Each wall is flat, endless, passes through zero and stands at right angles to its row. A trip goes straight from one point to another. Which walls does it cross, in order?

Walls:
(1): 57; -9
(2): 25; -23
(3): 17; 35
(4): 16; 7
(5): 15; -56
(6): 119; 15
Trips:
-22; -3 to -75; 42 => 3
-41; 28 to 26; -31 => 3, 5, 2, 1, 6, 4
-2; -64 to 70; 70 => 6, 4, 3, 5
43; -15 to -14; 16 => 5, 2, 1, 6, 4
-21; 12 to -16; 66 => 4
4; -50 to -11; 52 => 1, 2, 5, 3, 4
24; -3 to -45; 88 => 5, 2, 1, 6, 4
-51; 17 to 12; 49 => 3, 4, 6, 1
6; 18 to -43; 4 => 1, 6, 4, 3
41; 38 to 1; 48 => 2, 1

Walls:
(1): 3; 21; 51; -51; 36; 36; 7; 91
(2): 33; 30; -39; 0; -17; 5; -38; -46
(3): -46; -13; 37; 0; 29; -1; 21; 56
(4): -6; -14; 55; -73; -23; -29; 18; 29
(5): 47; 43; -49; -44; -57; 50; -16; -37
(6): -34; -10; 68; -12; -89; 8; -2; 37
(7): 31; 41; 29; 30; -58; 24; 39; -20
(8): -7; 29; 64; -26; -17; 10; -24; 15
(9): -12; -27; 73; 16; 50; -12; -9; -19
Trips:
-70; -17; -27; 10; 16; 27; 82; 30 to -36; 34; 19; 46; 28; 23; 48; 44 => 7, 9, 8
-44; 9; -23; 13; 28; -24; -30; 9 to 5; 1; -4; 55; 30; 24; 4; 15 => 1, 7
11; 56; 14; -1; -31; -59; -3; 49 to -35; -8; 49; -71; 14; -16; 121; -34 => 9
63; 12; 26; -16; -29; -15; -25; -16 to 20; 74; -9; -65; -42; 28; -16; 64 => 1

Walls:
(1): -23; -27; -38; -28; 71; -40; 11; -30; -27; -67; 35; -55; -1; -78
(2): 57; 66; 32; -2; -19; 6; -26; -27; 3; 68; -45; 45; 28; 114
(3): -16; 45; -49; -61; 90; 50; -15; 5; -7; -4; 45; 7; -49; -40
(4): 38; -21; 4; -5; -51; 67; -31; -4; -24; -17; -13; -13; -53; 22
(5): 36; -22; 29; 78; -30; 16; -2; -31; -49; -27; 51; 11; -12; -44
(6): -4; 8; 46; 3; 4; 17; -36; -23; 83; 8; 24; 52; 25; 75
(7): 38; 3; 4; -62; 27; -4; -68; 3; 28; -8; -7; 41; 4; 11
(8): -52; -85; 37; 63; -3; 3; -41; -6; -1; -1; 36; -46; -53; -17
(9): -36; 5; 29; 34; -12; 15; 9; -25; -15; 10; -23; 94; 35; 42
(10): -4; -7; 49; -35; -19; -25; -80; 47; -44; 68; -23; 22; -44; 45
Trips:
-16; -59; -9; 62; -61; 8; -44; -42; -76; -32; -13; 22; -29; -32 to -18; -88; -25; -10; -11; 19; 70; -28; -23; 8; 17; -49; 14; 7 => 10, 9
75; -12; 93; -16; -80; 41; -30; -9; 30; 21; -29; -80; 16; 53 to -62; 14; -30; -31; 61; 28; 15; 18; 8; 42; 65; 48; -22; -69 => 5, 3, 2, 4, 1, 10, 6
-34; -2; 26; -57; -33; 45; -13; -7; -31; 31; -26; 28; 1; -19 to 18; 6; -11; 77; 55; -94; 43; 56; -24; -26; -29; -81; 41; 98 => 3, 7, 4, 9, 1, 10
-38; 86; 24; 44; 67; 44; -4; 8; 35; 6; -74; 28; 38; 52 to -20; 95; 10; -9; 13; 26; 19; 59; -2; 24; 4; 5; -30; -25 => 10, 7, 6, 9
-94; 29; -64; -5; 16; -46; -48; -15; 38; 21; 40; 69; 65; -61 to -57; -28; -52; -12; -16; 32; -78; 2; -49; 71; 59; 22; 15; -34 => 8, 10, 6, 5, 4
